Each row is a point. Any point is a mix of the corners, with weights that add up to 1. It lies inside the corners' shape when no weight is negative. Say inside or outside, and name the corners with a negative weight.
In the rows, zero is written as 128.

Corners:
(1): [ 68 201]
(2): [149  54]
(3): [135 142]
Points:
[149  81] => outside (1)
[136 106] => inside
[136 118] => inside
[145  64] => inside
[148 111] => outside (1)
[105 164] => inside
[ 76 192] => inside

Corners:
(1): [ 59 134  87]
(2): [ 58 100 219]
(3): [158 111  68]
(4): [149 176  97]
Points:
[129 156 116] => inside
[115 122  82] => inside
[ 76 135 106] => inside
[146 115  76] => inside
[128 155  64] => outside (2)

Corners:
(1): [126  60 134 249 147 162]
(2): [ 79 134  70 105  79  81]
(3): [148 147 123  69 108 187]
(4): [119 157  73 139 168 127]
(5): [136 188 155  39  79  82]
(6): [142 143 118 165  44 135]
(7): [ 88 125 188 207  51 184]
Points:
[ 98 136 118 151  87 117] => outside (3)
[137 147 123 119  84 145] => inside
[104 118 116 140  81 126] => outside (4)
[139 146 148 101 121 178] => outside (2, 6)
[110 100 134 195 146 120] => outside (3, 6)
[114 142  94 138 102 120] => inside

Corners:
(1): [167 149 220  81 144 161  85 176  92]
(2): [121  76 153  70 121 132 117 141 104]
(3): [110 136  97 126 128 145 137 191 115]
(4): [113 162 119  97 143 150  97 129 108]
(5): [101 144 129 228  89   7 156 111 186]
(6): [113 167 113  93  96 153 116 129 134]
(7): [105 156 113 207 167 121 222 123 134]
(8): [123  93 173 150 123 137  86 134 114]
(9): [ 94 129  94  97 154 160 114 141 171]
(10): [185 151 143  97 138 130 100 125 106]
Points:
[107 140 127 133 130 128 127 146 132] => outside (10)
[150 127 179  58 134 174  75 169  95] => outside (5, 7)
[109 140 126 132 137 132 132 138 125] => outside (10)
[139 138 160 142 146 119 163 147 101] => outside (6, 8, 9)
[127 134 142 145 125 127 116 142 130] => outside (2, 4)
[117 122 130 118 119 130 119 135 124] => outside (1)
[116 135 120 135 134 144 145 134 110] => outside (1, 5, 9)
[112 142 133 115 131 140 117 143 130] => outside (10)

Corners:
(1): [151 155  77  91 145 165 180  55 141  34 118 103]
(2): [119 109 165 134  71 158 160 131 199 117 125 177]
(3): [172  92 137 143 147 222 116  88  85 143 128 101]
(4): [147 187 167 138  70 115 122 142 222 206  30 178]
(5): [115 148 123 146 137 185 185 116 157 212  29 108]
(6): [120 157 101 149 124 195  99  99  69  92  95 170]
(7): [125  75 115  73 101 140 102 242 181 170 123  72]
(8): [138 124 148 159  72 148 202  70  54 213 113 162]
(9): [ 96 125  27 121  48 122  62 102 157 103 249 101]
(10): [ 42 186 223 117 126 116 140 138 237  45 131  60]
(11): [151 133  95 204 196 207 121 179 117  80 131  73]
(12): [ 84 146 115  56 100 183  86 137 126 183 196 129]
(13): [136  56 104 157 157 146 135 110 104 138 139 156]
Points:
[131 156 140 138 126 184 162  96 129 142  85 134] => outside (7, 9, 13)
[129 129 113 131 116 150 122 135 167 116 119 115] => outside (8, 12)
[121 134 139 117  96 149 142 115 155 144 114 136] => outside (11)
[125 155 131 126 133 179 157 116 141 162  73 109] => outside (2, 9, 13)
[122 133 113 132 125 168 118 132 150 124 131 110] => outside (8)
[126 136 118 137 119 159 138 105 144 121 120 134] => outside (7)

Corners:
(1): [ 77 140  68 128 125 104 155 119 154  94 121 139 178  56 175 170 141 131]
(2): [127 214 123 167  94 111 130 146  59  99  98 191 219 100  95 117 202 109]
(3): [ 89 154 103 112  56  94 114 146  67  51 105  82 224 107 149 203 211 150]
(4): [182  74 143  69 168 117 100 138 215 141 152 128  93 164  99  63 136 119]
(5): [ 66 133 137 168 121  62 121 142  95 138 107 150  91 100 209 118 131 103]
(6): [191 176  94  89 213 151 137 131 208 187 119  80  54 180 186 137 165 150]
(7): [160  49  75 137 143 116 125 147 249 226 129  94  89 136 135 118 176 136]
(8): [107 110 113 123  83 173 114  83 146 129  93 149 144 132 138 159 140 145]
(9): [100  85 153 131 130  91 153 147 134  92 166 213  60 113 175 137 169  85]
(10): [ 83 138 133 192 141 188 163 105  75  81  75 162 248 162 149 132 156 181]
(11): [ 56  86 228 181 117  91  81 103 125  61  95 131  67  69 169  99 142 112]
(12): [166 118 136 138 105 128 152  83 131 128 172 151 222 126 135 193 178 133]
(13): [119 121  99 114 216 182 145 164 192 186  97  85  64 149 123 100 110  95]
(14): [132 106 103 124 183 114  92 121 228 157 188 135  40 213 116  82 112  66]
(15): [106 149 123 178  61 144 119 155 101  87 160 178 212  88 125 127 142 181]
(16): [189 123  94 123 149 114 194 123 164 150  70 102  78 200 114 127 124 152]
(17): [ 50 185 104 143  89 115 101  77  42 107 158 185 164 114 111 152 171 217]
(18): [189  50  36 151 179 150 115 106 171 200 139 104  20 150 147  79 157 126]
(19): [ 97 148 125 128 151 156  60 128 106  78  91 175 202  64 138 226 146 177]
Points:
[124 119 111 142 112 145 125 112 123 119 112 138 174 110 124 144 160 153] => outside (5, 6, 9, 14)
[126 130 119 127 140 129 115 125 141 124 124 142 137 131 133 131 155 142] => inside
[119 142 117 142 126 118 104 107 126 116 151 182 123 104 145 124 156 120] => outside (3, 7, 10, 13, 16)
[115 127 114 147 112 138 120 129 133 118 129 148 149 115 137 133 147 147] => inside
[121 113 125 132 141 104 134 126 141 123 145 134 116 136 156 126 172 108] => outside (8, 15, 16, 19)
[103 124 127 138 119 117 129 129 132 114 124 154 147 117 136 141 151 125] => outside (6, 18)
[113 134 114 133 140 145 114 108 125 107 120 148 153 123 137 148 158 136] => outside (5, 7, 15, 16)
